Each row is a point. The last column is the point's height on a tilted bowl or saddle (a function of degree 2), plus a little noise. Count its main directions that bend up, bend down and stay straight.

Points (11 x 3)
[[ -6.5 -23.8  14.2]
 [-15.9  15.5  14.8]
 [ 18.5  21.6  21.5]
 [ -5.4  15.0  10.5]
 [ 15.6   5.0  10.4]
 [ -6.0 -12.8   7.8]
 [ 14.7  27.2  24.3]
 [ -4.3   1.2   5.5]
 [ -1.3   2.7   5.5]
 [  6.2  18.1  12.9]
 [  5.0  -2.4   5.4]]
Directions: 2 up, 0 down, 0 straight

Points (10 x 3)
[[ 17.6 -30.3 -33.0]
 [ -5.4  -6.1  -5.0]
 [ 14.1  23.4 -11.5]
 [ 13.4   4.3  -7.9]
 [  4.7   0.4  -4.3]
 [ 11.4 -15.5 -14.5]
 [-22.6  10.2 -12.5]
 [ 13.6   0.9  -8.4]
 [  0.2 -10.5  -7.3]
 [  1.8  10.5  -3.1]]
Directions: 0 up, 2 down, 0 straight

Points (17 x 4)
[[ -4.7  -6.1  22.9  -1.9]
 [ -8.1 -23.8  -4.4 -12.1]
 [  8.5   5.6  12.1  -1.8]
 [ -4.9   9.4 -20.7 -13.7]
 [-14.1 -19.3 -11.8 -16.3]
 [  7.2   1.2   2.4  -0.4]
 [  9.7  -2.2   6.5   0.4]
 [ -9.0  13.7  -3.5  -6.4]
 [  2.6  -0.7  -6.4  -1.6]
 [  8.2 -16.7 -22.0 -17.7]
 [  6.5  -1.0 -16.7  -8.8]
 [-12.6  16.7 -16.7 -16.4]
 [ 11.5  -4.1  28.2  -6.0]
 [  3.9   0.5  -1.2  -0.3]
 [ 10.4  -3.9 -22.5 -14.5]
 [  9.9  23.4 -15.6 -21.4]
 [ -0.6  38.1  15.9 -33.1]]
Directions: 0 up, 3 down, 0 straight

Points (25 x 5)
[[  7.7   0.3   4.3   6.1  -3.4]
 [ 15.8  -0.9 -11.0  21.6 -12.9]
 [ -9.9  -7.7  -5.4  -2.7  -2.7]
 [-16.5 -12.7 -17.3   8.4  -8.3]
 [ -7.1   6.4   4.5  -2.7  -6.0]
 [  5.0  23.0   3.7   0.6 -10.7]
 [-12.8 -11.5  22.8  -3.2 -19.2]
 [  6.7  -5.4 -32.9  20.0 -24.1]
 [ 19.7  -3.0   2.6  10.4  -3.4]
 [  7.6 -12.8  -0.4   8.5  -2.5]
 [ 29.7  13.0  -6.5 -26.3 -34.2]
 [ 10.9  -7.5  17.1   3.3  -5.4]
 [ 13.5  23.1 -12.0  13.5 -17.0]
 [ -1.4  15.7   1.1  24.0 -11.6]
 [ 23.7  -5.6   5.3 -17.9 -12.3]
 [ -8.5  29.5   4.7  -0.4 -11.3]
 [ -6.0   0.9   4.2  35.9 -23.6]
 [ 21.8  11.0  -6.2  19.2 -13.4]
 [-17.9 -21.4 -12.1   3.6  -7.7]
 [ 19.7  -1.9   9.3  -3.3  -5.5]
 [ 22.2 -11.3  -2.0  11.9  -3.0]
 [  6.0   9.1  -3.5   7.3  -5.5]
 [ -8.3  23.8   2.9 -17.2 -18.5]
 [ -3.3  -8.2 -17.3 -10.9  -0.2]
 [  7.3  10.7   7.6  -5.1  -9.0]]
Directions: 0 up, 2 down, 2 straight

Points (45 x 7)
[[-17.4 -10.4   0.2  -3.8  20.7 -12.0   6.8]
 [-10.6  -0.3 -21.0 -11.2  24.8 -16.3  10.4]
 [-16.2  21.5   2.3  -7.8 -15.7  -8.9  17.8]
 [  4.6  -1.5  -8.3  -1.7  -1.1  -7.1   4.2]
 [ 14.0 -14.6 -12.8  13.4   1.2   5.2  10.2]
 [  2.0  13.3 -20.2  16.1  -5.9  -0.6  10.7]
 [ -6.1 -20.6   3.5  -0.9   2.5   4.4   4.9]
 [ -1.0  -7.6  19.4 -17.8  -8.1  -1.1  13.1]
 [ -4.9  -8.2  38.7   2.8 -10.3   5.2  31.4]
 [ -3.8   4.1  -2.4   4.3   6.2  38.3  11.6]
 [ -2.6 -17.1   1.0  18.3 -15.2  -1.9  14.6]
 [ -0.3  -5.3   2.7  -5.9  -2.7   3.4   3.3]
 [  2.5 -33.4   3.2 -12.0  30.7   4.3  14.7]
 [ -1.4  -6.5  -6.7 -11.7   5.2  -8.6   4.1]
 [-12.1 -12.1 -24.3   0.6   6.9   4.1   5.8]
 [ 22.3 -13.2  -0.4   7.3  -6.7   0.9  10.8]
 [  0.3 -28.8   0.0   2.8   7.5  20.1   8.5]
 [ 11.7  17.8 -18.9 -10.4   0.6  -1.1   6.7]
 [ 16.8   5.5  -1.7   3.2   4.3   3.5   4.5]
 [ 16.6 -24.9 -19.2  21.3  -4.9   1.7  20.9]
 [ 25.0  -1.5   6.9  -8.9   0.5  -0.3   9.5]
 [ -4.4   5.2 -13.5 -11.3  27.8  -6.3   8.2]
 [ 28.3 -20.0   1.5 -34.2  11.9  -3.9  28.6]
 [ -9.9  -3.5   2.2  -3.2  -0.3  14.9   4.3]
 [  0.9 -12.6  -8.3   0.7   5.1 -12.2   6.5]
 [-14.0 -12.2  19.0 -14.1   6.3  12.7  12.2]
 [  4.5   3.9   6.1   1.5   6.2  16.7   5.8]
 [  8.7   3.7 -29.2  -0.7  -3.6   9.8  10.4]
 [ -5.8 -16.0   5.2  16.7  -6.3   1.1  11.6]
 [ 23.3  15.1  34.0  -3.2 -22.5   8.1  20.2]
 [ -5.8  -2.8   0.0  21.4 -17.6   9.9  14.6]
 [  1.9  -2.6   5.0  -3.9  13.2   0.6   5.0]
 [-30.3 -14.4  15.3 -17.4  -0.3   0.3  15.8]
 [ -6.8  25.5 -16.5  19.9  21.1  20.1  19.2]
 [-29.4 -23.3 -12.3  -3.4  23.6  -3.6   3.2]
 [  4.1 -14.6   1.8 -10.5  16.7   6.2   6.1]
 [ -2.8  38.7 -23.9   1.0  -4.1  20.1  18.7]
 [ 17.0 -16.8 -12.0   9.8 -12.0   7.9  12.0]
 [ -4.5  34.9 -14.2   2.8  -0.6  10.9  12.8]
 [  6.0   4.2   3.0  -6.5  14.7   1.8   5.3]
 [ -6.2 -16.4   2.9 -10.8  -8.2  -7.4   8.0]
 [-20.6  29.2   0.9  23.3 -18.8  -0.7  32.2]
 [ -3.9 -10.0 -10.4  -2.8  -7.6   0.6   4.8]
 [-10.0   6.4  -0.8  10.7   8.4  35.3  14.0]
 [ 10.2  12.4  18.1  13.1  13.3   3.8  15.5]]
Directions: 5 up, 0 down, 1 straight

Points (67 x 9)
[[ -1.6   2.8  -4.9  12.7   8.1  -3.7 -24.4   7.4  -1.3]
 [-12.0   8.7 -10.5   8.8 -10.7   2.8   5.8  23.8   3.9]
 [ -7.8  -2.9  16.9  -1.0 -15.5   1.2  -5.5  15.5  -1.3]
 [  7.7 -24.8   7.3  12.9  23.9 -22.1  -3.5  -5.9   1.5]
 [ 15.9  21.9  10.6 -20.9   0.2 -22.5  -8.5  -2.8   2.2]
 [  8.9  18.2  12.3   3.2 -32.8  12.5  17.4   2.2 -20.8]
 [ 16.9   7.3  -5.6  25.0 -14.1  -2.3   2.7 -14.7 -23.8]
 [ 19.3  -0.4  -8.9  26.0  12.0   7.6  -3.0   3.5 -22.4]
 [  3.7  13.9 -16.5   6.0 -14.8  -6.0   0.5   5.1  -2.8]
 [  0.1 -12.5 -13.9  17.1  10.1   6.1 -14.5   2.8  -9.4]
 [ -9.6  -3.6   4.5   3.1  -6.6 -14.5  -1.3  -5.6   4.8]
 [ 10.5  11.4  -6.6  -6.3  13.7 -10.7   3.0 -21.8  -0.6]
 [-18.6  -8.6  13.6 -19.1  12.3   8.0 -12.5  18.1  -0.6]
 [  3.5  25.3   5.1  13.9   6.7 -13.7 -20.3 -19.3 -14.7]
 [  3.6   8.7  -7.3  15.6   8.0  11.0  22.4   4.4 -16.2]
 [-10.3   1.1   5.0  -7.7 -14.8  11.1 -11.0 -11.2   9.7]
 [  8.1  21.9 -11.9  -7.5   1.6  -5.4   6.5  -3.0  -5.9]
 [  5.0 -16.2  16.7 -13.6   0.0 -11.4  33.3  -7.5 -19.2]
 [ 13.5  -0.6   6.5 -12.0  -9.6  11.5  20.8  17.1 -14.8]
 [  5.4  -7.7  -7.5  10.5  13.2 -41.5 -20.0  -3.5   3.0]
 [ 15.6 -16.6  -0.2 -12.0 -20.8  -8.6  -5.8  -7.1 -17.1]
 [  4.5  21.8  -6.8  15.9   5.9   3.1  -4.4   3.8  -8.6]
 [-40.4   8.1  -1.9  -4.8   3.9 -19.9   2.4  18.5   0.2]
 [-19.5  14.7  13.4 -26.7  29.9 -17.8 -19.0  12.2 -16.0]
 [  7.7  13.6   3.4 -11.9 -15.5  10.3  -8.1  24.1  -0.3]
 [-15.8  -9.3 -18.9  16.1  -4.5  -0.4  -1.3 -22.3  -8.6]
 [  7.9  -1.7 -11.6   6.3   2.3   7.7  18.5   2.2  -9.0]
 [ -9.8   7.7 -10.0   2.4   1.9  13.9  15.6  -2.6   5.4]
 [ 22.5   9.4   7.6   6.9  19.6 -23.8   0.8   0.3   5.1]
 [ 24.3  15.9  16.2 -11.8 -12.8 -14.7   6.8 -15.1  -9.3]
 [-13.1  -1.2   3.6 -16.7   5.5 -10.4 -14.0  -8.6  11.5]
 [-21.2  -5.0 -18.1  22.2   4.5   0.4   8.5  -0.2  -4.1]
 [ -1.5 -16.5  -2.3 -27.4  -8.8  -4.5   9.6   0.4  -7.4]
 [ -3.1 -15.1 -15.3  -7.0   4.4 -16.8  11.7  -3.1  -4.4]
 [-11.0 -16.7  -3.8  -0.9  -2.8   2.3   4.0   2.5   8.4]
 [  5.7   4.3   2.2  17.4  12.1  -7.4  14.4  13.6  -5.2]
 [-21.0   5.0  -2.9 -15.9  14.6   3.2  -7.0 -16.1  18.5]
 [ -7.9  -6.5   4.4  -3.4 -15.9   5.3  -0.1 -11.4   4.7]
 [ -1.3  -8.1  11.0   1.9   1.5   4.7  17.6  -4.9   1.0]
 [  0.4  -2.8  -9.7 -19.8 -30.9 -14.6  18.1 -20.8 -31.7]
 [-18.2  -4.6   9.6  14.5  26.3   1.0   4.5   9.1  -0.4]
 [-19.3  20.6  -9.7  -5.5  -2.3  -5.4   3.7  10.1  -1.7]
 [-11.2 -37.7  19.4 -12.0  10.7  21.0   2.4  -3.1   3.6]
 [  1.8 -16.6  13.4 -11.4 -19.6   0.9  -8.4  11.1  -9.5]
 [  1.3  -8.7  -5.0  -3.3   6.4  -4.3  -2.7 -13.0   8.5]
 [  2.5   0.9   1.4  16.3 -10.9   3.4  -9.1  -8.2  -4.4]
 [  0.8  -8.2   7.9  -2.2  20.7  12.6  12.1  -8.9   8.4]
 [  5.6  24.1  17.7   2.1 -22.1  13.6  27.2  17.1 -27.9]
 [  6.0  -3.6  35.3  12.9  -4.5   3.5  12.0 -28.4 -37.2]
 [  9.0  16.9  29.0  -2.4  -7.0   6.0   1.9 -15.7 -10.4]
 [ 11.1  38.3  24.4  -5.5   5.7 -14.0   3.7  -6.2 -15.7]
 [  5.2   0.4   5.8 -16.6  -5.4  18.4  31.2   5.7 -11.0]
 [ 22.1   5.1 -10.8  18.6  -2.7 -24.7  15.7   7.2 -12.2]
 [  1.8   5.1 -21.2  13.2  -2.8  19.8 -16.1  16.1 -11.4]
 [  9.1   8.6  16.4  -8.7  10.6  16.6   3.4  32.1 -20.2]
 [ 11.4  -1.1  -1.0   6.7  -8.1 -32.5 -13.0  15.9  13.3]
 [-21.3   5.6  27.4 -19.6  -9.2  -4.6   6.7  12.7 -12.1]
 [  3.3 -18.0   7.1 -28.9  -1.0 -19.0  16.9 -20.5 -10.3]
 [ 15.3 -23.4  17.5  -0.4 -12.8 -11.9  11.9  20.6 -22.0]
 [ 10.1 -18.7  -9.8   5.1 -30.7 -15.5 -18.3   4.6 -26.2]
 [  4.6  -7.6   6.6 -12.7  -8.4  -3.3  -4.8  -9.5   5.7]
 [  3.7   9.9 -27.2   3.4  -1.0 -31.1 -32.3  -9.2 -31.4]
 [-21.6  17.8   6.3 -22.7  -4.1   5.3   7.1  -9.1   6.3]
 [ -1.1 -23.9   2.0   9.3  -0.1 -11.6  18.7 -35.6 -21.3]
 [ 23.4 -13.1  16.9   3.9  -4.1  -4.0   0.7  -1.4  -8.6]
 [  8.8   2.1   3.7  15.9  23.1  -7.8 -15.2   6.6  -0.8]
 [ 13.9   8.1  -1.6  -2.3   6.1   7.2   7.8  -2.7   0.5]]
Directions: 1 up, 5 down, 2 straight

Points (63 x 9)
[[  9.1  -4.7   1.2 -20.1 -21.8 -16.6 -11.1  -9.0   1.0]
 [ -2.5   9.3  -5.8  -3.3  10.8 -18.6 -11.7 -16.8  -2.4]
 [-18.7  -9.5  36.0  -7.0  -6.2  -2.0  30.1 -25.0 -19.3]
 [ 12.4 -17.7 -23.0 -18.6   9.9  20.2   1.7  -8.8 -33.3]
 [  9.7  -5.9  -5.3   3.6  13.7  30.0  -6.4   6.8 -10.1]
 [ 29.4 -11.5 -24.2 -17.1  11.7  -4.0  -7.2   5.7 -25.7]
 [  4.2 -19.0 -20.2  -4.7 -13.0  -9.4 -15.8  -1.7  -4.4]
 [  8.6 -17.4  11.4  12.8  14.7  -8.6  -8.4  -8.2  14.9]
 [  5.7  13.4 -14.0 -20.4  10.6  18.0  18.6  14.1  -2.4]
 [  7.8  -0.6  -2.8 -27.1  -7.0 -11.3 -11.8 -25.6   3.0]
 [-21.7 -22.9   8.7  16.0  -6.5   9.8  17.1  -6.5   7.7]
 [ 12.4  -8.0   9.4   5.2   3.0   4.8   5.4  18.1  15.7]
 [-18.9   8.9  11.8  -8.9   9.9   7.4  11.8   7.9 -10.5]
 [ 13.4   8.9 -13.2   0.2 -34.3  -2.2  -3.0 -20.2   0.7]
 [-16.2  -1.0  -5.2  -9.2  19.9 -15.2 -12.6 -10.1  -9.3]
 [-10.1  -4.4  11.1  23.2 -17.8 -14.3  -4.0   2.9  -3.6]
 [ -6.7 -17.9 -20.2   4.6  -3.0   3.2 -10.0   8.6  -2.0]
 [-26.1  -2.8  12.9  10.8  30.0 -15.6   2.1 -22.8  -3.0]
 [ -7.4  -1.9  -7.3   6.7 -12.5  -7.9   1.1  22.7  16.4]
 [ 40.9   0.1  -3.9 -21.8 -18.8 -15.0 -24.1  -4.4 -40.7]
 [  7.4   6.2 -19.4  34.6   8.1 -11.2  -5.9   0.7 -16.9]
 [ 17.3   6.0  -2.9  13.3   1.8 -15.3   5.0  22.1   8.6]
 [  7.4   4.0  -5.6  -6.6   4.3  -3.9 -17.7  -3.2  -3.0]
 [  1.9   8.7  11.8 -17.6 -15.2  -5.5 -18.4  17.9  22.7]
 [ -3.5   2.9   8.1 -11.8  19.6  18.7 -18.8  -6.1   9.0]
 [-19.7  23.5   6.9  -8.6 -21.7  -5.1  -9.0   1.7  24.2]
 [ 21.7  -0.5  29.5   5.2  -8.2  16.5 -16.5  -1.3 -15.7]
 [ 31.3  16.1  -7.3 -10.2  -9.1   5.5   1.5   0.1  -3.5]
 [  5.2   2.2   5.2 -13.2  -2.8 -25.4  -4.6 -16.6  -1.0]
 [-42.2  10.6 -14.6  -0.9  -4.7   4.9   8.4  16.2 -14.8]
 [-24.9  -4.7 -11.7  -0.9 -25.7   6.7  -2.3 -13.4  16.3]
 [  5.7  -6.5   6.1 -12.4 -12.2  10.0  -5.4  -4.0  -7.7]
 [ 34.9  15.7  -6.6   8.0  -1.2 -11.9  27.4 -11.6   0.3]
 [-15.9   5.2  -3.4 -18.2  20.7   3.8  12.8 -17.2   1.5]
 [-12.5  -5.1  -7.7  -9.2   6.0   0.9  16.7  12.3  -1.9]
 [ -3.3  27.7  21.8 -20.3  18.2 -18.1  -6.0  21.4  21.4]
 [ -0.3   7.3  -5.3  11.4   3.8 -11.2  -0.5   3.5  -5.7]
 [ 17.5   1.1  -0.6  -6.5  12.8  12.0  18.1  10.5   0.7]
 [  6.1   5.6  10.6   9.1  -5.7 -22.0   4.9 -14.4  -6.0]
 [-12.3   8.6 -11.3 -35.7   4.1 -13.6  11.5  -7.2  24.3]
 [  6.1  -4.1  -0.7  -7.5  -7.6   1.1   8.6  12.7  11.9]
 [  1.8 -10.7  21.4  -9.1 -10.2   1.9  -8.6  -6.9  -8.4]
 [ 35.0  19.4 -28.3 -23.4   3.1  20.1 -10.7  18.5  -5.2]
 [ -7.0  12.9 -10.5  -0.7   5.5 -19.0 -15.5   1.1 -11.1]
 [  3.0 -10.8  13.9 -10.3  -3.3   5.0  16.8  11.0   6.3]
 [  6.6  -4.6 -13.2   2.3  -0.2   8.2  20.6   6.9   1.2]
 [ -8.7  13.2 -13.9 -24.6  18.6  -8.3  -3.7  -7.9   6.2]
 [ -5.5   2.6  -6.3 -19.2  -2.3  -7.2  20.1 -16.0  16.6]
 [ -7.6   7.7  -1.1 -12.8   3.2  -6.4 -38.0 -20.0   6.5]
 [ -1.4   3.1 -21.2  -2.5  19.6  18.4  -4.4  15.6 -18.0]
 [-12.5   0.2   9.2 -13.5   5.9  -1.4   1.5   7.2   0.8]
 [  5.1  16.9  -7.3  -2.2  24.9   1.5  -7.0  -8.2   7.0]
 [ 20.4   8.9  -6.6   7.5  -2.7   9.0   4.5 -17.2  -9.2]
 [ -2.9 -12.9  -8.4  -3.8 -16.4 -22.6 -17.0  23.4  14.3]
 [  8.3  -1.3   2.1 -29.0   4.9  -4.0   5.7 -11.5   5.0]
 [ -2.6  -0.9  12.6   2.5 -25.1   6.2  -7.9   2.7  -2.5]
 [ 19.6  -1.6  -9.5  12.3 -10.9  15.9  12.9 -11.3 -14.1]
 [ 21.8 -21.4 -22.4  -8.6  -2.0   1.0 -17.7  -3.4 -28.7]
 [ -3.0 -24.4   4.6  19.9   6.9   8.6  -0.8  13.0  23.1]
 [  1.3   0.9 -13.7  12.3  11.0 -12.3  20.2   3.6  -6.3]
 [  0.8   4.0 -13.9  -5.6   3.0   3.5  -2.0 -20.8   0.9]
 [ -7.5   0.8 -19.5   0.4 -13.2   7.7 -14.9  -8.8  -3.2]
 [ 18.6  17.0  13.0  -8.6   0.9   9.5   5.2 -18.8  -2.0]]
Directions: 3 up, 3 down, 2 straight

Points (62 x 9)
[[ -1.7   6.6   0.9  15.8   3.4 -20.5  -1.2  -0.5  10.5]
 [-22.1  -8.1   7.8   1.9  21.8   2.1  -0.7  -3.1   2.2]
 [-14.0   2.6   0.8  -5.8 -12.2   4.9 -18.0   0.9   1.6]
 [  6.3 -16.1  -1.0 -13.4 -11.0   0.5   4.7   2.4   1.0]
 [-19.1   3.9 -16.2  -4.6 -18.7  -5.2 -17.8  -0.4   2.5]
 [  1.4  -6.6  29.1  13.8  -8.6  17.8  24.8  11.0   0.3]
 [-14.2   6.4  20.4 -18.1  -8.1   2.8   0.4  27.3  26.1]
 [  9.3  -1.1 -14.0 -10.8  15.0   5.2 -34.3  -5.5 -34.4]
 [ 11.1 -18.4  10.4   1.2 -16.3 -10.3   4.6 -10.5   1.0]
 [  5.1  21.8  -4.1   5.4  -8.1 -19.9   5.6  -8.5  18.6]
 [-15.8  12.7  14.1  -6.8  -2.7  13.5  -9.6 -26.5  14.0]
 [  4.0  -6.1   9.1 -23.8 -17.4   1.4   6.6  -1.2   4.8]
 [ 16.8   8.6 -21.9  -1.3 -13.1  11.8  10.1  11.0   0.6]
 [  6.9  12.8  19.1 -27.6   3.2   5.7  -0.8 -22.5  10.4]
 [ -3.4  -0.4  11.0  27.5  -0.5  16.4  16.4   9.6 -10.4]
 [  7.3   6.0  -2.2  -2.2 -14.5   5.7  14.7 -39.1 -22.9]
 [-28.5  -8.3   3.0  20.8  31.4  -0.7 -26.7  20.6 -28.5]
 [  4.3  -8.9  14.1 -10.2   5.1 -26.6   4.4 -11.3  18.0]
 [ -4.0  -2.2  15.8   2.4  -9.3   6.4   9.8   6.7   6.5]
 [  7.9 -20.4 -13.3   0.7  19.9 -13.4   2.8  -1.8  -0.6]
 [ -0.5   8.9   8.8 -20.2  -2.6  -2.8  24.0  -0.4  24.1]
 [-21.7   1.5 -19.1 -15.2 -47.8   1.4   1.7  -9.8 -28.7]
 [ 26.7  -5.7  24.4  -8.6  20.7  11.9   7.7  -9.3   2.3]
 [ -5.1   0.9   4.3 -13.8  16.7 -11.5  -4.6   4.5   5.9]
 [  6.8  12.2   9.7 -13.2 -21.7 -12.7   0.3  17.3  20.2]
 [-21.9   1.0   0.9   2.3   2.8  -8.6  14.5 -13.1   3.4]
 [ -1.1 -16.4  -7.8   0.3   1.7  -4.7  16.2  -0.5   1.9]
 [ 20.7   9.6  -2.6   7.2  16.5  -6.6  15.9  -5.7  13.1]
 [-19.7   7.6  -7.8 -19.3  19.2 -18.6   1.4  15.5  24.5]
 [-26.1   6.2 -21.9  11.1  -0.1 -12.8   6.4   3.2   7.6]
 [-14.0  -2.2  12.9 -10.7  12.2  -3.0  -9.5   4.7   6.7]
 [ -2.5 -10.5 -11.6   2.2 -10.2  41.8  17.2   3.1 -25.0]
 [-21.6   6.0   6.9  16.3 -30.9  -9.1  -3.1   4.2  -1.0]
 [  1.7  -0.6  23.2  25.3  -7.9 -13.3  -6.6   0.8  10.2]
 [  1.2  22.2 -12.7 -24.5   8.7   6.0  13.8   2.1  12.8]
 [-15.1   9.3  18.7 -12.9  17.0   3.3  -5.8 -12.2  16.8]
 [ -0.1 -14.2  -7.4   4.4  -6.1  -8.0   2.1  29.0  11.4]
 [ 13.8  -7.2  12.3  -8.1  20.8 -24.0  14.7  -6.7  19.8]
 [ 10.4  -3.9  -2.4  10.1  22.8  -0.4 -19.0  -2.1 -15.4]
 [  1.6  -3.7  18.9  29.9  16.8   0.1  17.0   8.4  -4.9]
 [  7.1  -4.5   0.4  15.2  21.8 -12.5  17.8  12.8   9.0]
 [ -5.6 -10.4  14.8 -36.6   8.3   1.0 -15.3   9.3  -4.6]
 [ 11.2 -10.0 -11.0  -4.7 -15.1   7.9 -17.1  -1.8  -7.0]
 [ -3.9   2.9 -22.2 -21.5 -19.8  32.2 -13.1  11.5 -27.5]
 [  5.5  -9.4  -0.5  11.3  -7.8  -8.5   8.4  25.4   9.0]
 [ -3.6 -29.7  -5.2 -12.2  12.2 -17.1  -8.3 -13.4   2.5]
 [-16.4  10.7  10.7  -3.7  24.2   1.6 -13.1 -11.4   4.0]
 [  0.1 -32.9 -15.3   6.6   7.8 -28.7  -1.9  -0.8   7.5]
 [  1.6   1.5   5.5 -20.7   5.4  -9.0  12.2  12.4  24.7]
 [ -3.2  -8.2  -0.8  -1.7   8.1  -4.4  13.4   2.9   6.5]
 [  4.5  -0.3   7.9  -4.2 -22.8  -3.3  -4.9  -1.0   2.8]
 [-17.9 -29.3 -11.9  13.9   4.6  10.8  -0.3  16.7  -1.7]
 [  9.8   2.0   8.3   8.4 -13.2  11.7 -12.9   8.6   1.2]
 [  0.4  11.9   5.9  -2.1 -22.0 -11.7   5.4   3.3  10.9]
 [-11.9   1.9  -6.4 -10.0   6.6  -2.3  -1.7  -9.1   1.4]
 [ -3.5  -3.6   2.8 -15.8 -14.8  24.2 -31.4  -6.7  -9.0]
 [  3.6   6.1   8.1  -5.9   3.5 -17.9 -10.6   1.1   9.9]
 [  2.9  24.4 -24.8   9.8 -22.0  -0.8  -2.9   1.7   8.7]
 [  0.1  -2.3  -7.7  17.7   8.4   4.5  11.5  17.7   1.7]
 [-12.1  22.9 -14.7  21.1 -27.5   0.0  -6.0   3.4   1.9]
 [ 15.2  20.5   1.9  -9.2 -10.7 -10.8 -18.1   0.6   5.9]
 [  4.6 -23.9  35.2  20.8   7.8  12.2  21.5 -14.7   0.9]]
Directions: 3 up, 2 down, 3 straight
